Each wall is flat, endless, passes through zero and stands at right angles to its row. A trip goes straight from one point to another. List the walls that it crosses, first one first.

Walls:
(1): [-0.34  3.53]
(2): [0.47 1.09]
(3): [ 1.56 -1.84]
(4): [-0.20  0.70]
(5): [3.11 0.18]
(6): [-0.24 -3.95]
Trips:
[ 2.61 -1.95] to [ 1.88 -2.02] -> none
[-2.72 -1.96] to [-0.15 -0.53] -> 3
[-0.89 -2.39] to [-0.49 -0.25] -> 3
[-0.26  1.39] to [2.44 2.74] -> 5

Walls:
(1): [ 1.56  0.04 -0.27 -1.48 -0.26  2.49 -0.70  0.31  2.01  0.20 -2.30]
(2): [ 0.86  5.88 -0.91  0.08 -0.96 -2.59  0.42  0.82  0.74 -2.14  1.30]
(3): [-4.21 -1.35  3.10 -3.77  0.14 -3.74  1.01  1.62 -2.72 -0.26  1.53]
(4): [ 2.93 -2.07  0.77 -0.75  0.72  0.08  2.00 -4.21 -1.36 -1.56  0.17]
(5): [ 3.15  1.70  1.17  0.98 -0.56  1.36  0.75 -2.01 -1.17 -1.12  0.88]
(6): [ 2.65  0.92  1.95 -1.28 -0.20 -0.41  1.58 -0.61  0.07 -0.01  0.13]
(7): [-0.44  2.10 -0.07 -1.75 -0.65 -0.43 -3.01 -0.16 -0.03  0.41  2.56]
(8): [-0.79 -2.38  0.73  1.07  0.09  1.77  1.74 -2.69  2.13  1.79  0.42]
Trips:
[-1.54 -2.05 -0.30  0.50 -0.50 -2.22 -0.13 -1.62  0.69 -2.09  0.92] to [ 0.55 -0.76 -0.38  1.98  4.13 -1.35  1.56 -1.87 -2.56  1.19  0.46] -> 5, 6
[-1.02 -1.21  0.95 -0.19  0.10  1.48  2.51  4.19 -0.11 -1.50  2.93] to [ 0.84 -1.35  0.13 -2.09 -0.05 -1.20  3.86 -1.76  0.98 -0.54 -0.67] -> 6, 8, 4, 5, 1
[-2.12 -0.33  2.46 -2.45  1.02  0.34 -0.84 -2.41 -1.47  0.79  0.81] to [-2.53 -1.14  1.28 -1.67  2.31 -1.22  3.95  0.05 -0.02 -1.32  0.21] -> 7
[ 2.61  0.48  1.35 -1.08  2.96 -1.38 -2.00  0.39  3.12  1.11  0.40] to [-0.66  0.60  2.45  0.88  0.54  0.54 -0.51 -0.25 -0.05  1.55  1.81] -> 8, 5, 3, 1, 2
[-0.47  3.39 -1.37  3.62 -3.39  0.09  2.80 -0.71 -0.40 -5.55  1.65] to [ 0.78 -4.06 -0.49 -0.40  3.75 -0.78  2.17 -1.37 -3.99 -0.34 -2.17] -> 3, 2, 8, 5
[ 3.43 -0.12  2.62  0.15  1.42  2.67  4.46  1.42  0.23 -0.50 -2.18] to [ 0.99 -1.72 -3.58 -0.51 -0.34 -2.01 -0.28 -0.28 -1.76  0.46 -1.20] -> 8, 5, 6, 1
[ 0.24  0.79  0.71 -0.69 -0.80 -2.48 -1.13  3.09 -3.04 -1.24  3.66] to [-1.26  1.61  0.33  2.99 -0.79 -0.32 -1.69  1.24 -0.81 -1.33  1.46] -> 6, 3

Walls:
(1): [ 0.48 -1.09  0.53 -0.51 -2.24 -0.28  1.30  0.34  0.19 -3.45 -1.73 -2.18
 -3.16  2.51 -1.54  3.69 -1.28 -1.02  2.62  1.27 -0.67 -2.08  0.84 -1.22]
(2): [-1.09  2.97 -0.19  0.99 -4.97  2.46 -1.88  0.37 -1.50  1.53  0.05 -0.15
 -1.64  2.79 -1.26 -0.71  0.44  5.99 -1.06 -3.40 -1.52 -4.19 -0.02  0.81]
(3): [ 0.87 -3.00 -2.52  3.97 -0.46 -1.47  0.20  0.95  2.91 -0.26 -0.29 -1.72
  1.73  0.09  2.03 -0.29 -1.13  0.45  2.60 -2.25 -2.57  5.61 -0.13 -0.91]
(4): [ 3.43 -0.30  0.95  1.08 -0.34 -1.20 -1.96  1.62  0.81 -2.49  1.22 -3.27
  1.74 -1.33 -1.43  2.68 -0.55 -1.21 -0.81 -0.62 -1.51 -0.01 -0.47 -0.11]
(5): [ 1.04 -0.18  0.78 -1.61  1.20  2.05 -1.41  1.31  1.10  1.45  3.22  0.86
 -1.67 -1.02 -1.53  2.20 -0.31  0.55  2.31  1.96  0.06 -1.61  0.04  1.79]
(6): [ 1.44 -1.27 -3.02 -2.39 -0.96 -1.42  1.22  0.16 -2.34  2.33  1.71  0.75
 -1.23 -0.12  0.76 -1.84  2.72 -0.60  3.77 -0.43  0.99 -0.27 -0.48  1.42]
Trips:
[-3.13  0.74 -0.19 -0.25  2.98  1.44  0.69  0.21  0.37 -0.93  0.32  0.78
 -2.37  1.90 -2.53 -4.39  0.03  1.05  4.61  0.85  0.27 -2.13 -2.60 -0.40] to [ 1.45 -1.13 -0.29 -0.65  1.42 -0.20 -1.29  1.63  1.89 -2.36  1.01 -2.59
  1.01  0.95 -1.07  1.37  1.47 -0.68  0.73 -0.51  0.39  0.97  1.67  1.02] -> 2, 3, 4, 6
[ 0.11 -1.53 -2.02 -2.20  2.36 -0.31 -2.59 -3.96  0.36  0.39  1.52 -0.23
 -4.63  1.02  1.18 -2.35 -0.27  0.21 -0.42  0.66  1.06  1.67 -1.00 -1.54] to [-2.83  2.14  0.49 -0.23  0.66 -0.15 -0.45  1.18 -1.65  0.60  0.71 -1.90
  0.66 -2.23  3.26  3.15  3.69  0.55  2.98 -1.65 -1.15 -4.17 -3.47 -1.43] -> 2, 1, 4
[-2.22 -1.34  1.43 -3.15  1.08 -1.07  3.14 -1.23 -1.22 -0.16  0.04 -2.97
 -3.27 -1.43  0.41 -0.61 -1.45  0.55  1.46 -1.03 -0.84 -0.40  0.25  1.85] to [-2.96  1.51 -1.44 -1.77 -2.49 -1.85 -0.80 -1.21 -1.75  2.08  0.99 -0.70
 -5.62  0.34  0.38 -2.19 -1.63 -1.24 -2.41  0.99  0.66 -0.90 -1.98 -1.68] -> 2, 5
[ 3.16  2.16  0.16  0.75  0.13 -2.23  1.50  1.00  1.12 -2.70  1.44 -0.22
  0.65  0.54 -0.71  1.05 -1.11 -2.34 -0.81  1.16 -0.86 -2.48 -3.53 -0.50] to [-0.02 -0.49 -1.02  0.15  2.25  0.94 -2.81 -1.81 -1.82 -3.33 -0.34  1.09
 -1.00 -0.66 -0.02  2.14 -0.17 -3.04  2.30 -2.43  0.41  1.88  3.05  2.21] -> 3, 6
[-1.15  0.10  0.00 -1.42  0.55  1.19 -3.04 -1.24 -0.98 -1.66  1.75  0.31
  1.08 -1.28  0.82 -1.24 -0.85  1.55  2.85  0.17  0.53 -2.32  0.44 -1.42] to [-0.52  0.90 -1.33  3.10  4.00 -0.48  0.29  1.39 -5.35  0.43  0.57  0.88
  1.01  3.77 -0.54  1.07  0.55  0.05 -0.84  0.36 -0.51  1.02 -0.13  2.20] -> 5
[-1.64 -3.44  2.13 -0.13 -0.06  1.91  1.16 -1.14 -1.67  2.88  2.86 -0.37
 -2.82 -1.19 -2.17  1.12  0.54 -2.40 -1.11 -1.46  0.99  0.10 -1.86  0.31] to [ 3.77 -0.83  3.04  1.27  1.37 -2.40 -0.17 -0.24  0.31  0.55  0.69  1.84
  1.53 -1.48  2.54 -0.46  0.12 -2.49  0.05 -2.75 -0.33  0.75 -0.97 -0.47] -> 4, 3, 5

Walls:
(1): [-2.40  2.24 -0.99 -1.27  4.15  1.91  1.14 -0.11 -0.79  0.22 -2.12  3.64
  0.73 -2.25 -2.67  2.56 -0.44  2.80  1.02  1.34  0.57  0.83  0.28  0.76
 -0.15  0.79 -1.20  3.63 -0.01  0.39 -2.66  1.45 -0.58  1.23  1.93 -0.30
  1.01  0.71  0.11 -0.81 -0.51 -3.70 -0.36  1.32 -0.82 -3.77 -0.66 -0.57]
(2): [ 2.55  2.45 -0.76  0.92 -2.55 -1.28  1.54 -2.63 -0.47  0.51 -0.03 -4.58
  0.61  3.37  1.27 -1.29  1.95 -0.32 -0.98 -0.75 -0.09 -0.23 -1.22 -0.20
  0.41  2.93  3.22  2.34  2.67  3.78  2.07 -1.58 -2.06 -1.76  0.19 -2.78
  0.85  1.65  0.01 -1.64  0.73 -4.62 -0.30 -0.21 -2.53 -1.35  0.55  1.80]
(3): [-1.54 -0.50  0.21 -2.30 -2.40  1.01 -1.80 -1.05 -0.22  1.35  1.22  0.36
 -0.30 -0.58 -0.01  2.28 -1.78  3.04  1.61 -0.44  3.39 -0.32  3.62  2.59
 -1.48  0.27  1.16  1.81 -1.65 -0.21  3.02 -1.49 -3.11 -0.50  1.92  4.67
 -0.97 -2.70  0.14 -2.69 -1.17  1.63 -0.71 -1.91  2.80  1.43  1.00 -1.88]
(4): [ 0.64 -0.94  1.22 -2.03 -0.12  2.33 -0.62 -0.79  0.58  2.21 -1.81  3.27
  1.63 -0.43  0.79  2.52  1.66  2.89  1.73 -2.43 -0.87 -0.42  0.02 -0.81
 -0.62 -0.21 -2.70 -0.61 -0.98  0.16 -0.67 -6.83 -0.89 -1.32  1.07 -1.27
 -0.23  4.64 -1.80 -0.32 -0.05  2.27 -1.04  0.44 -1.15  1.45 -1.90 -0.41]
(5): [ 2.72 -3.75 -1.09 -0.87 -2.67 -0.67 -1.59 -0.27 -2.07  1.81  2.46  0.23
  1.10  3.85 -1.40  0.45 -0.71  1.63  2.52 -0.24 -1.15  3.76  0.14  1.58
 -1.15 -4.63  0.15 -2.52 -1.57 -0.34  2.79  0.94 -0.18  1.83 -0.41 -0.73
  2.69 -0.88  1.78  0.70 -2.15  0.86 -0.74  0.85 -1.88 -1.64 -0.42  0.24]
(6): [-1.41 -1.89 -0.74  2.02 -1.68 -0.76  1.39  0.78  1.17 -0.60 -2.70 -1.04
  0.42 -4.86 -1.53  0.76 -1.47  1.24 -0.42 -2.67 -1.49  3.45  1.41 -1.36
  2.10 -1.67 -0.64 -2.53  1.28  1.77 -3.59 -1.27  0.48 -2.39 -0.92  2.46
  1.00 -0.89 -1.57  2.43 -3.05 -1.88 -0.43 -3.96  0.35 -0.49  1.82 -3.74]
(7): [ 1.14 -1.11  0.28 -0.54  2.54  1.23 -3.03 -2.09  2.81 -0.48  1.01  1.67
 -2.56  0.74 -0.27  0.51 -1.79  0.19  3.13  3.38 -0.68 -0.76  2.05  0.18
 -2.43 -0.19 -1.39  1.98 -2.16  1.50  2.45  0.40  3.27 -3.25  1.69 -3.41
  1.08  0.36  0.01 -1.74 -0.40  0.02 -1.12 -0.22  2.63 -0.40 -1.65 -0.63]
(8): [-2.55 -0.74 -0.07  0.53  0.17  1.36 -2.65 -0.92 -0.44  1.25 -0.86 -2.57
  2.85 -0.32 -0.16  1.38  1.30  0.56 -1.80 -0.64  1.29 -2.20  1.24 -0.42
  0.22 -1.38  1.47  0.39 -4.06  4.03 -0.48  2.80  4.44  0.13 -1.18  0.74
 -1.78  0.75 -0.88 -2.11 -1.12 -0.51 -0.48  1.22 -2.99  2.73 -3.48  2.74]
Trips:
[ 5.66 -2.32 -1.28 -1.02  1.48 -1.34  0.37 -3.82 -1.54 -1.48  0.92 -0.59
 -0.62  1.77  3.93  1.47  1.32  0.00  0.96  1.56  3.03  1.97 -3.13  0.68
 -1.12  2.82  1.11 -0.72 -0.86 -2.05 -1.33  1.40 -1.71  0.51 -1.56  1.81
  0.53 -2.90 -3.84  1.60  1.48  1.66 -3.38  0.79  0.60  1.29  0.54 -2.54] to [ 2.91 -0.72 -0.67  1.06 -1.28  1.93  0.33  0.77  0.27 -0.27 -0.51 -2.09
 -0.36 -0.82 -1.30  1.46 -0.54  1.35  0.21  1.30  2.76 -1.68 -2.73  1.83
 -1.13 -3.11  1.08 -0.07 -0.91 -0.55 -2.07  2.52 -0.08 -1.44 -2.48  1.10
  3.40  3.26  1.56  0.85  5.63 -0.49 -2.14 -0.27  3.11 -5.66  1.25  1.63] -> 3, 7, 1
[ 0.25  2.08 -1.17  2.27 -2.19 -1.10  0.10  2.56  2.52  1.58 -1.40  1.42
 -2.60 -1.51 -2.55  2.12  1.09 -0.17  1.05 -1.48  0.85 -0.63  0.26 -0.52
  1.00 -0.98 -5.17  0.73  1.64 -1.37  0.08 -0.80  0.61 -1.03 -0.05  0.31
  2.72 -1.68  1.08 -3.98 -0.03 -0.42  1.21  1.63 -1.02 -1.16  0.17 -2.04] to [ 0.17  2.31  1.46  0.07  1.73  2.58 -1.03 -1.60 -1.33  0.04  3.35 -0.61
  0.96 -0.03  4.23  0.16 -2.24 -4.39  0.93 -0.68  2.47 -1.16  0.00 -0.61
 -2.77  2.52 -0.49 -0.04  2.63  1.91 -2.93 -1.87  0.18  2.35  0.36 -0.77
  2.51  1.43  0.75  0.03 -1.95 -0.01  1.54  0.26  1.58  1.40  0.80  0.20] -> 3, 6, 2, 1
[ 3.53  1.70  2.05 -0.93 -0.81 -0.79 -1.23 -1.63  0.90  1.71 -2.53 -3.54
 -1.14 -1.35 -3.61 -0.36  1.19 -1.15  2.47  1.27 -0.98  1.01  1.27  0.03
 -2.21 -0.24  2.38  0.84 -0.41  1.02 -0.48 -2.65 -2.49  0.89 -0.93  0.00
  0.47 -0.45  2.69 -1.27  1.34 -0.23 -2.46 -2.52  0.35  1.92  1.26  1.27] to [-0.40  1.80  0.54 -0.04  1.74 -2.15  0.64 -1.88 -2.01 -2.24  0.43 -2.19
  1.79  2.40 -0.82  2.63 -1.01  2.74 -1.52  1.42  0.50 -2.06  0.33  0.53
  0.29 -0.44  0.70 -3.64  1.46 -0.68 -2.35 -2.04 -1.12 -2.29 -1.53  0.60
  1.37  0.29  2.46  1.13  0.13  2.62  0.03 -0.70 -1.96  1.54  1.00  1.59] -> 7, 3, 8
[-2.45  0.43 -0.05 -1.86  0.59  1.93 -3.09 -0.11 -2.19 -0.46 -0.79  0.17
 -3.71  0.23  0.63  0.87  1.97 -1.95 -1.50  0.35  1.50 -1.67  3.95  0.77
 -1.00  4.66  0.21 -1.70  1.13  1.95 -4.68  0.05 -0.48 -1.40  0.40 -0.32
  2.47 -3.06 -0.81  0.57 -0.94 -2.16 -0.75 -1.59  0.35  0.84  0.61  2.05] to [-0.30  1.82 -2.74 -2.29 -2.01 -1.59 -2.75 -0.15  2.23 -1.81  0.91 -1.47
  0.66 -1.31 -2.70 -0.37  1.47  0.31  0.09  1.12  1.49  1.19  4.85 -1.45
  2.07  1.22  2.43 -2.17  2.69 -1.61  1.53 -1.64  3.91  2.20 -2.20 -0.02
  2.71 -1.25 -1.00 -3.45 -1.27 -1.50  1.85 -0.16  1.08 -1.61  0.69  2.89] -> 1, 5
[-0.15  0.75 -2.45 -0.48 -0.75 -0.36 -1.26 -1.50 -1.94 -0.55 -3.51 -1.74
  3.33 -1.34  0.70  1.63  0.91  0.79  1.99 -0.46  0.75  0.72 -4.45 -2.12
  1.22  0.49  0.71 -0.41  0.68 -1.64  4.70 -0.24 -1.41  1.50  0.34 -2.42
  0.15 -3.10  0.51 -1.42  0.16 -0.63  3.56  2.56 -0.96 -1.54  3.05 -0.11] to [ 2.15  2.75  2.80 -1.75  0.44  1.67 -0.79  1.48 -0.52 -0.49  4.35  1.69
 -0.67 -1.93  2.67 -0.43 -1.07  2.33  1.47  2.23  1.19 -1.76  0.48 -0.93
  0.68 -0.85 -0.63 -0.74 -3.67  1.47  2.54  0.51  2.07 -1.98  2.02 -1.03
  0.37 -1.35  0.96  0.53  0.60  1.83 -1.61  2.70  1.71  1.04  0.87  0.41] -> 3, 7, 1, 2, 4, 8
